Each row of a before or after table is a point. One or more steps were done to the points. Then noise was added and the rows were shuffled. The steps act on how far a point lies along the listed directions, d1 being the first. Name the steps. A step turns or swaps two directions, mirrors them in a line or flattens them onto one, adds a multiple of one to another, or multiplies one. Angles are multiples of 10 degrees, from the lower direction toward the higher: turns from -170 to 170, lines from 10 to 170 but not 90. Use the fewest steps. Two steps may share a direction if one is a turn and the other turns, adds or multiplies; they go together, in the order done. Otherwise the lowest direction goes first.
In the rows, zero is written as 128.

Directions:
(1): [ 98 171]
(2): [171 158]
Before (10 x 2):
[[175  85]
 [106 115]
 [105 141]
 [153 120]
 [123 139]
 [182 206]
 [196  98]
 [188 147]
 [161 123]
 [ 98 154]]
After (10 x 2):
[[ 85  82]
 [167 123]
 [101 121]
 [ 66 142]
 [ 55 119]
 [141 148]
 [119  33]
 [139 122]
 [ 98 115]
 [153 128]]
Steps: turn d1 and d2 by 150 degrees

Directions:
(1): [141 133 191]
(2): [ 74 162 137]
(3): [ 95  74 139]
Before (14 x 3):
[[164 148 146]
 [163 194 213]
 [194 147 142]
 [185 164 113]
 [161 140 146]
 [104 168 167]
 [108  77 116]
 [158 174 114]
 [140 201 219]
 [155 146 113]
 [ 65  97 122]
 [149 124 157]
 [127 170 197]
 [158 163 125]]
After (14 x 3):
[[109  89 142]
 [123  95 159]
 [137  75 206]
 [146 123 160]
 [144 181  91]
 [129 117 146]
 [ 98  79 133]
 [128  83 172]
 [144 102 181]
 [108 103 133]
 [130 103 156]
 [147 174 104]
 [139  66 211]
 [102  71 143]]
Steps: flatten d1 and d2 onto the line at 160 degrees; multiply d3 by -1

Directions:
(1): [125  77 174 156]
(2): [147  97 135  64]
(3): [126  84  70 143]
(4): [ 56 123 130 109]
Before (10 x 4):
[[117 163 141 152]
 [208 104 146  97]
 [194 163 131 131]
 [137  24 110 106]
 [109 149  74 132]
 [ 91  89 121 127]
 [115 116 158  72]
 [176 112  80 168]
 [ 98 146  96 150]
 [136  89  77  76]]
After (10 x 4):
[[162  68  91 103]
 [149 157 112  58]
 [156 128 171 117]
 [128 159 156 145]
 [112  82 148 112]
 [112  88 102 172]
 [114 142  41 118]
 [182 121 155 113]
 [ 94  55  87  66]
 [147 184  86 132]]
Steps: swap d1 and d4; swap d2 and d3

Directions:
(1): [112 124 180  85 185 117]
(2): [141 195 102 145 167  94]
(3): [ 75 182 149 116  95 156]
(4): [126 127 164 137  88  56]
(5): [159 139 183 185 136 157]
(6): [ 64 103 118 180 154 117]
Before (8 x 6):
[[128 183 164 127  78  93]
 [131 198 123  56 165 220]
 [115 157 175 194 133  97]
 [134 193 119 165 149  99]
 [167 182 165 181 145 103]
 [117 130 100  74 136 138]
 [140 130  77 133 117 169]
 [156 120 103  80 129 148]]
After (8 x 6):
[[ 55  96 117 161  95 156]
 [ 61 174 152  30 183 124]
 [139 119 120  69 139 106]
 [126 126 167 106 125  78]
 [ 78 119 155 134  76 162]
 [ 86 126 125 199 108 163]
 [ 93 166  78 144  77 137]
 [151 148 133  72 138 130]]
Steps: mirror d1 and d4 in the line at 140 degrees; mirror d2 and d3 in the line at 70 degrees; swap d5 and d6

Directions:
(1): [ 88 114 100 159 191 178  99 136]
(2): [180 119  66 138 137  89  95 167]
(3): [139 127 119  99 199  99 191 113]
(4): [ 92 135 135  50 141 105  76 136]
(5): [198 116 168 114 155 161  92  95]
Before (9 x 8):
[[150 125 108 135 104 120 125 134]
 [157 117 107 113 133 105 136 147]
 [ 97 141 132  69 165  92 137 126]
 [113 117 150 119 140 150 113 114]
 [130 112 128 126 146 125 162 105]
 [103 127 107 118 131 112 109 142]
 [126 135 106 116 124 111 117 148]
 [144 116 112 150 145 135 108 140]
 [121 116  99 153 109 141 100 140]]
After (9 x 8):
[[167 123 129 144 111 119 118 136]
 [131 116 128  91 177  99 190  99]
 [133 127 110 118 101 125  90 141]
 [124 117 150 149 121 153 133 112]
 [119 121 101 162 127 131 124 140]
 [107 126 100 126 248 117 205 117]
 [151 115 101 100 172 110 140 144]
 [130 130 101 141 133 128 117 147]
 [137 121 115 164  43 140  78 145]]
Steps: turn d1 and d4 by -110 degrees; turn d2 and d5 by 10 degrees; multiply d3 by 2.5

Directions:
(1): [173  98  61 182 104 132  94 134 114]
(2): [126  61 183 133 122 177 103 106  92]
Before (11 x 9):
[[104  53 222 109 141 189 123  99  99]
 [147 138 101 112 129  92 155 110 117]
 [164 127  77 160 112  83 120 136 129]
 [ 96 175 168  91 158 112 168 142 158]
 [ 85 181 171 101 158 115 168 147 141]
 [110 141 179  96 171 135 146 106 155]
 [128 136 148 132 134 123 148 130 146]
 [144 130  65 137 129 109 114 134 134]
 [154 132  76 146 118 113 131 149 138]
 [ 66  78 249  88 164 166 149  87 103]
 [101 168 152  73 137 133 159 145 161]]
After (11 x 9):
[[113  79 189 142 132 174 113 123  88]
 [122 101 185 114 162 159 124  94 133]
 [166 121  78 161 109  88 114 134 127]
 [133 116 160 141 130 139 134 126 130]
 [ 68 176 198  58 169 119 184 124 162]
 [161 101 111 129 117 114 138 101 101]
 [127  73 191 133 133 177 116 119 103]
 [ 48 135 240  62 177 135 181 102 131]
 [149 118  66 144 128 119 106 133 128]
 [158 115  79 154 113 121 124 148 131]
 [127  81 167 109 113 188 113 125 119]]
Steps: mirror d1 and d2 in the line at 150 degrees

Directions:
(1): [127 142  92 181 101 121  62 129  97 137 204 115]
(2): [ 78 111  81 172 141 156 119  86 163 140 101 196]
(3): [153 143 109 146 171 131  87  89 176 100  94  53]
(4): [109 142 106 163  83  47 159 117 119 167  81  99]
(5): [168 137  68 105 150 154 120 123  45 147  83 135]
(6): [ 71 162 158 107 120 182 103 132 127 202 115  90]
Before (12 x 12):
[[123  92 139  91 130  93 195 139 147 107  47 179]
 [212 140 128 107 116  95 164 148  58 102 129 135]
 [148 112 163 157 122 118 171 156 129 130 171 154]
 [165 119 101  94 188 247 114 120 153  79 100 134]
 [126 131 147 146 125 104 157 109 178 124 115 119]
 [ 93 105  84 103 108 201 153 129 125 141 117 229]
 [170 152 112 142  96  82 123 123 105 107 103  85]
 [102 116 176 150  86  85 120 158 171 115 227 136]
 [167  87 108 113 150  96 192 131 129  73 107 229]
 [184 118 159  94 144 109 157 119 203  93  91 105]
 [ 74  89 221 141  94 104 185 144 216 126 151 149]
 [128 103 159 127  94  83 158 140 153 105 147 147]]
After (12 x 12):
[[ 89 115 168 205  69  64 112 135 194 135 194  96]
 [ 78 134 145 149  87 116 113 127 147 158 142 115]
 [ 58 113 181 141  80  97 161 146 185 156 166 161]
 [107 181 146 117 108 171  62 156  96 194 190  66]
 [117 156 100 161 103 113  37 133 103 153 156  52]
 [ 95 163  99 147 123 192 103 105  94 195 109 162]
 [111 133 154 177 112 143 143 145 136 180 169 141]
 [183 133 126  96 170 223  90 136 158  57 152  92]
 [109 153 110 125 111 145 133 105 114 158  45 131]
 [134 153 117 155 128 143  71  97 209 149 119  72]
 [130 147 137 153 116 106 135 114 154 146 124  81]
 [176 128 119  97  86 145 107 177  78 104 217 103]]
Steps: mirror d1 and d3 in the line at 110 degrees; turn d2 and d6 by -170 degrees; turn d4 and d5 by 20 degrees

Directions:
(1): [123 110 147 177  85  74  87 128  78  99 189 168 135 160]
(2): [ 93 108 138 171  51 173 140 154 196 170 137 135 125 147]
(3): [171 181 183 155 101 123 150  62 152 110  89 159 173 123]
Before (11 x 14):
[[187 162 152 145 168 118 133  77  97 111  84 143 165 116]
 [166 165 119  86 160 159 177  86 162 138  38 115 180 107]
 [ 76  64  99 164  94 116  88 185 114 128 213 114  74 137]
 [184 144 116  99 164 113 149 107  98 129  91 121  96 110]
 [113 126 117 135  99 126 123 153 138 153 139 142 139 128]
 [118  75  87 127 166  77 100 161  40 116 166 113 122 125]
 [ 77  76  94 100 129 143 115 230  85 148 168 121 104 140]
 [194 199 136  71 196 161 164  86 136 115  48 105 147  62]
 [128 103  72  32 194 162 155 141 151 146  75  86  95  98]
 [ 65  85 108 164  67 145 105 207 119 175 182 136  92 150]
 [126 179 125 109 150 135 121 129 134 128 101 121 155 111]]
After (11 x 14):
[[166 126 151 165  80  89 125 110  92 124 143 160 111 144]
 [127 135 100 104 143 130 131 151 135 149 121 125 137 106]
 [178 164 157 147 104  88 129  58  95  90 100 175 202 140]
 [ 99  94  85  70 174 132 120 216  56 132 150 111 106 126]
 [119 171 141 144 119 108 103 121 116 114 131 147 159 122]
 [144 134 174 208  80 137 120 103 135 135 124 167 164 149]
 [165 113 127 102 156  48  95  88  42  65 147 165 130 133]
 [186 183 192 186  84  81 105  70  83  68 141 187 178 119]
 [103 127  71  64 192 164 140 194 108 167 113  86  83  94]
 [ 83  79  62  88 176 152 118 185 128 146 155  63  58 100]
 [ 86  51  90 153 112 111 107 190  88 151 179 114 116 141]]
Steps: turn d1 and d3 by -30 degrees; turn d1 and d2 by 110 degrees

Directions:
(1): [103 180 115 138 136 151 120 101 104 133 200  85 113 176 147 207 167  93]
(2): [115 148 172 141 160 154 160 173  85 172 117 108 127  65  99 193  77 164]
(3): [ 96 158 119  96 158 146  75 122 185 207 101 192 101 155 128 143  94 109]
Before (11 x 18):
[[119 152 125 132 136 133 133 134 112 134 152  93 118 139 138 169 142 115]
 [102 167 121 125 142 152 131 134 110 141 159 114 126 142 129 175 132 113]
 [111 160 136 132 131 151 127 132 113 148 152 119 125 142 136 179 133 113]
 [128 138 136 166 108 133 161 139  68  83 180  56 148 114 135 151 159 129]
 [124 142 119 133 140 151 130 125 120 131 161 107  98 147 139 176 142 112]
 [135 122 131 129 133 133 124 131 119 124 139 115 137 127 126 132 133 127]
 [127 124 133 106 136 128 135 131 123 130 115 142 128 119 121 107 113 139]
 [111 148 126 135 139 135 123 132 105 142 158 117 128 133 129 170 138 128]
 [119 128 135 131 127 130 127 146 128 130 105 135 145 108 109 122 112 140]
 [138 112 164 137 143 120 167 176 105 141  84 120 136  57 108 129 100 180]
 [149 112 146 144 119 128 158 139 100  98 142  83 135  97 117 127 137 139]]
After (11 x 18):
[[ 77 217 103 131 147 173 117 103  96 146 228  81 109 196 151 244 172  74]
 [ 91 186 110 137 144 151 109 106  98 145 210  94 114 180 148 221 171  96]
 [105 181 104 161 108 145 126  95  82  89 239  46 129 191 164 192 205  79]
 [161  59 149 109 128  88 139 175 172 137  10 193 142  54 105  18  78 188]
 [ 87 205 119 136 137 171 113 103 101 152 215  88 109 193 156 242 171  77]
 [148 109 129 133 113 122 137 124 128  98 137 106 130 122 126 104 147 124]
 [ 99 191 104 140 147 173 119  98 101 136 229  70  83 196 159 249 180  77]
 [137 102 139 101 132 119 138 141 135 128  86 160 134 101 113  73  97 154]
 [ 97 195 107 136 141 151 119 104 101 138 212  64 103 189 158 228 178  81]
 [132 127 125 128 133 134 119 125 121 125 147 114 134 137 130 138 139 120]
 [129 105 136 122 122 118 123 153 147 127  73 158 150  96 103  80  98 150]]
Steps: multiply d1 by 3; flatten d2 and d3 onto the line at 60 degrees
